Rows are points. Any point is a mix of the corners, with weights that add up to 1. It lies inside the corners' shape when no weight is negative. Say inside or outside, and name the corners with a negative weight.

Corners:
(1): [-68  82]
(2): [ 12 -31]
(3): [22 18]
Points:
[10 -3] -> inside
[-62  52] -> outside (3)
[ 10 -24] -> inside
[18 18] -> inside
[-48  57] -> inside
[  6 -12] -> inside
[  4 -17] -> inside
[ 41 -28] -> outside (1)

Corners:
(1): [ 91  -1  -2 -17]
(2): [-29  36  45 -17]
(3): [-92   1 -73  -3]
(4): [ 32 -22  21  31]
(5): [-6 53 45 35]
Points:
[-13  46  29  -7] -> outside (4)
[ 30 -14  18  24] -> inside
[61 41 61 -2] -> outside (3, 4)
[ 11 -12  -8  19] -> outside (2)
[77  9 56 16] -> outside (3)
[ 56   6   3 -11] -> inside
[-36   8 -20  -2] -> inside
[-44  38 -26  30] -> outside (2, 4)

Corners:
(1): [ -8 -21 -33  51  53 -82  -3  27  95]
(2): [ 39  31 -64 -41  -4  20 -10 -17  26]
(3): [ 39  -8  53 -16 -47  25  50  31 -35]
(4): [ 11  53 -39  27  12 -26 -23   3   3]
(5): [-26  52 -48 -40  43 -41  38  19 -41]
(6): [-64 -34  -9  30  36  41  26  31  43]
(7): [ 42 -34  31  -8 -20  17  24 -27 -37]
(8): [-40   3   5 -21 -45 -20   0 -19 -11]
(9): [ 19  29 -51  23  16  40  51 -18  56]
(10): [ 10 -66 -38  51  -1 -70   9  42  33]
Points:
[  4 -11  -8 -10 -10   9  35   2 -10] -> outside (1, 4)
[-18   1 -36  -4   1   3  14 -10  -4] -> outside (1, 3)
[ -9 -14 -19  18   1 -17   9  13  15] -> inside
[ -3   5 -15  12   5 -14  25   7   8] -> outside (2)
[-12  24 -31  -5  22 -18  19  12  -7] -> inside
[-10  27  54 -11 -22  67  44 -17 -61] -> outside (1, 2, 10)
[ 15  12 -23   3   6   5  24  -6   8] -> inside
[-16   8 -13   6  20  -1   3   8  15] -> outside (9, 10)
[ 47   8 -15  24  12 -67  26  25   5] -> outside (2, 6, 8)

Corners:
(1): [-31 -35 -13  38 -24  23  92 -47  58 -54   8 -49 -11  -9]
(2): [ 10  40 -28   4  17  -5 -56  13  11  31  42  49  27   0]
(3): [ 37 -42  21  16   3  -1  13  24  32  13 -13 -29 -18  15]
(4): [-17 -23  -2  48 -24  49  12 -55   2 -12 -38 -10 -45  12]
(5): [-55  -4 -69 -42   5  -9  14   0 -45 -20 -25  10  20  30]
(6): [ -2   1   2   4 -73   6  41 -56  44  -3 -30 -33 -25  53]
(7): [ -2  41  13 -70  45  18 -28  -5 -14  51  23  22  -2 -40]
(8): [ 53  26 -26 -41  14 -11 -36  -1 -20  -6  -2  32  25 -64]
(9): [ -1  40 -50  10 -13 -14 -23   1 -38  38  16 -41 -16 -13]
(10): [-48 -60   8  12 -60  22  11 -50  24 -43  -1 -68   5  26]
(11): [-15  16 -95 -46 -27  74  15   0 -37  -1   1  -7  37  23]
(12): [  6  83   1 -17  29  21 -30  45 -43   1   8  10  54 -17]
(13): [-38   3 -55  27 -13  13  26 -45  56 -27 -68 -55  11 -17]
(14): [-61  -6 -63 -16 -68  21  15  26 -44  29 -30   4  47  -6]
(15): [ 33  11   8   7   8   0   1 -44 -23  43   7   0  45  11]
Points:
[ -2 -46   0  19 -20  19  32 -59  25   3   7 -34 -32  48] -> outside (8, 12, 13, 14)
[ -3  13 -30 -18  -8  12  -1  -9 -16   4  -8  -8  15 -12] -> outside (2)
[-25 -16 -12   2 -32  17   4 -24   5 -14  -4 -34  11  10] -> inside
[  3  -4   5   7  -2  -1  24 -17  17   6 -26 -30 -14 -13] -> outside (2, 10, 11)
[-14   3  -5  11 -14   9  14  -3   4  -3  -8  -2 -23 -11] -> outside (10, 11, 13, 15)
[-21  15 -40  -8 -16  24   7 -23  -9  -4  -4  -6  16  -4] -> outside (3)
[ 23 -11  13   4   7 -10   7 -35  19 -11 -45 -43 -14 -13] -> outside (1, 2, 11, 14)
[-10   3 -24  -3  -8  19  -4  -3  -6   1   1 -11  17  -1] -> outside (6)
[-35  27 -57 -36  -1  50   1  -6 -19 -18   0  12  37 -12] -> outside (3, 6, 9, 15)

Corners:
(1): [  8   8  63 -14  -4  12 -25  22 -34  -5 -20  45  41  -2  10 -42 -34  14
   0  13]
(2): [ -4   0 -38 -16  24 -29  15  18   1 -35 -22  -9 -45   0  15  -8  44  -5
  29 -21]
(3): [-31 -30 -39  40 -11 -33   0 -21 -19  29   7 -11  -8  13 -37  63 -34  19
   2 -64]
(4): [-14  20 -12 -17   3  25  54 -18  -6  -1  14 -35 -27  11 -52   6  59  -8
   0 -19]
(5): [ 30   4  28  38   6  -2 -23 -49 -10 -13   9  28  24  32   0  15 -22 -12
   0  24]
(6): [-42  -5 -26 -13  23   4 -19 -22 -26 -22 -12 -45 -59  24 -24 -48  12 -13
  18 -28]
(7): [ -8 -27  13  67 -37   3 -38  14  -4  -1  -3 -24  -4 -19 -21  51 -12  22
  35 -26]
(8): [-66  26 -13 -26   6   6  -9  -7  24 -30  35  -2 -38  -1  18 -17  18 -23
  18 -36]
(9): [-25  33 -44 -35  20  23  14 -38  10  19   2 -53 -25  10  26 -19  24   9
  32 -11]
(10): [ -4  14  27 -30  41  -3 -65   1 -17 -20   4  30  55 -17 -23  -4 -16   6
  10   7]
(11): [ 36  27  -2   0 -32  13 -21  25 -22 -39  30   3  49  42 -13  -3 -26   4
  -3  19]
(12): [-35   6 -13 -21  -1 -31  40 -22  24 -26  15 -74 -61  -3 -23  -5 -15   2
  22  11]
(13): [  0  17 -16  54 -46 -31 -43   1 -44  23 -18   1  -7 -58 -27  11  -7  14
   4   2]
(14): [-64  45 -10 -45  24 -14   1  -1  -9  -7 -36 -42 -28  35 -13  20  30 -21
   9  -4]
(15): [-18  50   2   2  12   6 -15 -30   8 -49 -33  18  19  27 -23 -10  -9  41
   8  -3]
(16): [-30  40 -23 -17  16 -16  32  -9  -4 -27  -4 -38  -1  14 -16 -26  19 -35
  80 -16]
(17): [-32 -45 -39  72 -15 -14 -18  -7   0  24 -27 -29  36 -36 -31  16  -1  -6
 -19 -13]
(18): [-56  21 -29 -10  26   8  24 -17 -41 -40  -1 -49 -33 -20   5  15   1 -22
   9 -33]
(19): [ 19  -3  -7 -25 -22  47 -23 -25  -3 -23   5  55  29  21 -24  31 -43  12
  36  66]
(20): [-33   5  20   5  16  -8 -28 -12 -41 -16  23  52  40  26  11 -10  11  47
  24  40]
(21): [-20  15 -41  72  21  15  -1   3   4  41   1 -10 -11  -1 -41  29 -26   5
   1 -10]
Points:
[-95  24 -10  35  20 -23  21 -39 -36  37   1 -80 -85 -26 -10  -3  20 -20
  14 -66] -> outside (2, 10, 11, 15, 17, 19)
[-12   0  -2  15   9  -1 -20 -13 -13   8 -15   6   3   2 -22  15  -2  23
   2   8] -> outside (8, 11, 16, 18)
[-18   1   8  29 -11  -7 -21 -17 -18 -13  14 -14  15  -6 -10 -16  -8   5
   6 -19] -> outside (2, 14, 19, 21)
[-23  19  -9 -12   3   4  -6  -4 -15 -13   1  -7 -12   4 -15   3   1  15
  12  -6] -> outside (5, 16, 17)
[-15   7 -10   5  -3   9  -4 -11  -6  -5   1 -14  -4   3 -14  10   3   7
  21  -5] -> inside
[-22  13 -14   2   3   3   7 -10 -13  -8   0 -20 -11   3 -22  10   8  -2
  10 -12] -> inside

Corners:
(1): [  7  -3 -44 -19 -14 -29 -65  -3  -7  19  53  42   6  58 -20  -5  15  18
  24  14]
(2): [-33 -33 -34  -7 -23   8 -18   5  -2 -21  49  -3  41  40  16 -39  16 -62
  34  13]
(3): [-20 -18   3  39  55 -31 -11  44 -33 -12  24  52  47  62 -31  -1  34 -16
  -9 -24]
(4): [ 13  57  17  -3 -40  27  54 -41  31  -9 -66  29 -75 -18 -40  48 -25 -38
  19 -21]
(5): [ 61 -14  36  24  25 -11   5   6   0 -29  27  35   3  41  -5 -27  41   7
 -34  -5]
(6): [ 11  -6  13  59  21  27  34  29 -52   2  -6  73 -24  21 -66 -53  -2  24
 -33  26]
(7): [-55 -13  -6 -70 -19 -27 -31 -14 -19 -45 -24 -19  10 -28  23 -54  -8  -3
  -9 -19]
(8): [ 36 -45 -22  76   2 -39 -58  30   1   5  -3 -12  41  50  10  13  22 -22
 -24  -2]
(9): [-65  29 -17 -46 -44   7  18  12  77   1 -13 -14  19 -45  -2   2   5   5
   8   8]
(10): [ 66  38  32  22  21 -44  52  95 -18 -47 -32  37 -15  13 -85 -15  25  25
 -18  41]
(11): [-65  27 -52  -9  -2   5  29 -36  -6  15 -15 -28  -9  10  58   9  -4  -4
  47   2]
(12): [ 27 -40   1  57  23 -28   6 -10 -69   8 -24  27  62  18 -44 -24  64   6
 -22  -7]
(13): [ 31  55   1  47  52  -7 -20  23  -2 -13 -18  41  -3   9 -28 -55  70   8
 -27  -5]
(14): [-41  -5 -61  14 -24 -20  -6 -35  -7  -8  47 -49  41  14 -15   2  -5 -27
 -28 -13]
(15): [ 43  20   2  -9 -29  29  58   7  10   7 -15 -37 -92 -80 -41  60 -16 -14
  55 -15]
(16): [-40 -35  -7  45  -4 -46 -17 -35  21 -15   0   5   7  10 -15 -38  32  15
  41   3]
(17): [-10  77 -32 -19 -33  10  59 -27  33  47  -3 -31  -1  -6   2 -30 -88 -24
  43 -41]
(18): [-17  -6 -23   8  -2 -46 -20 -23   2  -3  33  20  11 -22  20  -4 -11 -49
   8  13]
(19): [ 42  61  90  45 -10  -2  27  47 -45   3   3  23 -36  41 -75 -33  18  -1
  -7  37]
(20): [-32  35 -12 -26 -86  -2   7  -8  -1 -34  15 -11  21 -55  38   4 -38   9
  39 -10]
(21): [ 51  50  31  23  48  21  17  27 -15 -39 -31  28  25  33 -55 -41 -11  28
  13  70]
Points:
[-16  38 -35 -41 -36  -5   0 -19  47 -23  15 -15  -8 -42   8 -14 -29 -17
  29  -9] -> outside (3, 6, 8, 11, 12, 19)
[ -7   3  -2  13  -7  -4  -4  -2  -8  -6   7  16   9   8 -19 -24   2  -5
   3   1] -> outside (10, 11)
[  6  23  18  19  -7 -10   9  14 -12  -4   6  12  -4  16 -31 -16   9  -7
   0  12] -> inside
[ 36  39   6  42 -31 -33  21   6  15  24 -13  -5   1 -10 -66  49 -23  -7
  31  -1] -> outside (2, 5, 6, 7, 11, 13)
[ -1  11 -13   9  -1 -12   0   2   1  -9   2  10   7   2  -9 -13   9  -6
   5  -1] -> outside (19)
[-31  -3 -13  16   8 -10 -15  -5 -18 -10   4  16  30  41   3 -22  24  -2
  -2   3] -> outside (10, 15, 17, 18)
[ -9   2 -13  11  -6 -13   5   1  -7  -2   4   6   6   8 -11  -6   9 -12
   6  -9] -> outside (21)
[ 20   6  35  26  24 -15 -18  51 -12 -39  -2  59   6  42 -37 -37  45  10
 -17  20] -> outside (11, 12, 14, 15, 17, 18)
[  6  16   0   4 -12   3  25   0  -2  -2 -15  -3 -11  15 -33 -19  -7   0
   9  12] -> outside (3, 13, 18, 20)

Corners:
(1): [ 37  43   9 -32  -5  -4  15  16   0  24 -42  25  12 -10  53  33 -33  14
  35 -38]
(2): [-28  43 -29  45  29  -3  -1 -31 -41  -7  14 -48   5  21 -20 -29   3  22
  54 -15]
(3): [-32  21  25  13 -23  60  -5 -31  26  36  60  23  27 -43  -7 -84  38 -33
  -8 -15]
(4): [ 52 -11  34   8 -41 -70   1  57  -5  25   6 -18 -17  23 -22 -17 -26 -26
 -48 -21]
(5): [ 42  51 -18  43  12  13  42  17  36 -13  -2  54   6  28  34  31 -29 -55
 -63   1]
(6): [ 14 -16  28  24 -24   8  56   9 -10 -39 -42 -42 -44 -10   0  32  11  24
  19  12]
(7): [ -4  48  -6 -37  29 -54  16  -8  62  51  20  50  43  -1  74  17 -46 -52
 -57   7]
(8): [-24  73 -42  10 -17  13  -7  -9  22 -32 -33 -48  31  33  23  39   6 -20
  24 -38]
(9): [-22  -8  19  22  32  22   9  31 -34  32  -6 -43 -22   9  43   2  48  34
  13 -32]
(10): [-27 -39  33  -6 -19  41  12 -26  27  24  54 -29  -8 -18  25  28 -12  20
  82 -22]
(11): [ 14 -25 -34 -48  23 -11   1  23 -24 -19  36  -1  37 -52 -25 -51 -20  18
 -13  11]
(12): [  4   1  24 -24  43  10 -10  18 -48 -67 -14 -18   2  38  10  59  22  48
  56  56]
(13): [ 25 -25  11   9 -37 -26   7 -11 -23 -10  31 -42  22   7   0  27 -20  -2
 -31 -41]
(14): [ 12  24  20  72   7  11  22  48 -61  -8 -95 -55  15  28  40  44  61 -23
  69   9]
(15): [ 43  19  32 -23  20 -10  31  24  50  15   7   4  22  -5  -7 -50 -35   4
 -21 -17]
(16): [ 19 -22 -23  34 -22  -7  55  39 -17  34  -6   2  11  35 -34 -43  49 -36
  25 -28]
(17): [-49   0 -45  24  45  19 -31 -23 -51  15  -9 -28  27 -53 -28  23  12  42
 -18 -23]
(18): [ 37  24 -16 -44 -41  46  12 -24  27  12  57 -19   1 -46 -31  31 -42  52
  16  19]
(19): [ 22  48 -15  -7 -27  42 -44 -52   9 -50 -26 -51 -43  -8 -40 -58  24 -24
  36  18]
(20): [ 58 -17 -45  18 -39  18  12 -25  58 -33  15  25 -39  -4   3  -7 -30  29
  -7  36]
(21): [ 48 -10   6  24  53 -64  51  45  47 -37   1  37 -35  53  65  24  26  22
  30 -24]
Points:
[  6   1  -1   4 -13   2   7   1 -30 -27   5 -55   7 -14 -49 -13  15  20
  18  -2] -> outside (1, 5, 7, 9, 10, 20)
[ 32  10   0  10  11  -9  23  23 -11 -11 -18  -2  -2  13  11  15   0   3
   2   6] -> outside (3, 8, 10)
[ 17  19 -12  -5   7   0   8   1  22  -2  10   7   2   4   8  -9  -9   5
   5  -7] -> outside (6, 13, 14)
[ 28  25 -13 -19 -15   5  19 -17  41  -2  25  16   5 -12   6 -14 -28  -6
   0  -9] -> outside (4, 9, 12, 14, 17)
[  5  25  -4   1  12  -3   4   8  -3   9   7  -2  21  -1   8  -8   6  -6
   0 -18] -> outside (6, 10, 20)
[  6  10  -6  37 -15   5  17  -4   8   2   4 -17  -8   9   7   6  13 -13
   2 -13] -> outside (1, 11, 12, 15)
[ 12  -1   3  -1  -5  -2  10   7   4   1   4 -15   2  -1  10   3   3  10
   9 -12] -> outside (2, 5)
[  7  19  -9  27  12 -11  33  12   1 -15 -15  12  15  29  56  25  14 -22
  -1  -4] -> outside (4, 10, 15, 17, 18, 19)
[  8  12  -1   0 -15  15   5   0   2  -2  -1  -9   7  -5  11  13  -1  -7
   5  -2] -> outside (2, 15, 21)

Corners:
(1): [-32  34  41  -6 -53 -20  55 -13 -12 -72  -2 -69  14  23  -2 -23  -8 -63
 -67   8]
(2): [ -3  12   6 -40  50  18  -6  -3 -71  18  53  49 -63   4  27  -5 -14  22
   5 -52]
(3): [ 17  26 -45 -25 -14 -23 -38  46  16  18 -54  37  14   6  -9  21 -10  -6
   4  64]
(4): [ -4  34  82  39 -42 -53  40 -35 -12 -51 -47  33  18   0 -14  -8  -3 -47
 -31 -13]
(5): [-15 -45  44  -4  11 -10 -65  -1  -1  14  52  16  25  44  19 -19   3  13
  24 -47]
(6): [  0 -10   2 -18  40  33   7  38  38 -23 -39  16 -25 -28  -7  30  43  10
  38  30]
(7): [ 20  -3 -42 -20 -12 -20 -39 -24  -4  -1  24  47 -45 -33  -2 -24  59   0
  34   6]
(8): [ 73  23 -20  -1  28  36 -33  42  28  12   2  24  11  18  23  48  47  13
  33  22]
(9): [-35  57  38  57   2 -20  19 -19 -20   5  20 -26  12 -25 -27 -33 -28 -30
 -22  -1]
(10): [-16  30  22  42  35 -25  -4 -47 -27 -34 -11 -59 -64  22  -9 -11 -28 -43
  -8 -60]
(11): [ 34   6 -43 -38  55   6 -10   1  60   7 -20  34  28 -55  51  13  13  27
  23  10]
(12): [ 46  13  35 -35 -25 -41 -10  21  27 -29 -39 -10  50 -38 -82  40   8 -23
 -14   1]
(13): [ 61 -17   1  -6  21  -5 -44  20  35  33   1  11 -47 -24  28  -6  32  57
  -5  13]
(14): [-12   0  -1  -7  30   3  15 -34  -1  51  -2 -16 -25  29  -7 -41  56  28
   7 -42]
(15): [ 62 -45 -49  11  40  35 -48  30 -23   2 -38  36   4 -39  20 -42  43  15
  17   4]
(16): [ 14  31  12  16 -20  -3  15  -3  11 -80 -45   3  30   5 -50  12 -11  38
 -13  28]
(17): [ 34 -14  -5  -9  28  69 -16 -13  46  32 -14  41 -28 -15   9 -13 -14  -2
   6 -33]
(18): [-11 -11  -7  33  -5 -22  20 -20  20 -17 -29   2  21 -41 -45  76  -1 -48
 -73  18]
(19): [-27  28  63  -5  13  27 -32 -80 -50  -5   3 -32 -32  11  12 -22   7 -14
  -4 -23]
(20): [ -4  11  33  43 -77 -45  68 -29 -15 -31 -53 -52  36 -40 -31  44 -49 -30
  -8   3]
(21): [ 95 -65 -18 -46  59   8   2   1  24   1 -16  51   3   6 -37  -4  14  16
  45  69]
Points:
[ 32  -6   4 -21  23   9 -27   2  10   1  -6  21 -18   9   7 -13  24  18
  19  -6] -> outside (9, 18, 20)
[ 20 -13   5  14  38  23   1 -15   7   6 -10  28  -4 -19   8  10  15  27
  10  -7] -> outside (1, 3, 7, 10, 12)
[  7  10   3  -6   2  -1  -6  -1   2   2  -7  16  -2 -18   5   0  17  10
  -2  -5] -> outside (10, 21)
[ 21  -1   2  -6  18  22 -12  -9  18   7 -11  18 -10 -10   5  -3   1  -2
   4 -12] -> inside
[ -9  28  31  13  -9  -9   7  -8  -3 -17 -14 -15  -2   9 -24  13  -8  -9
 -22  -8] -> outside (7, 11, 15, 21)
[ 13  -1  -6 -10  25  15  -8   3   6  -4 -16   5  13   0  -7   6  -1   3
   9   3] -> outside (4, 7, 13)
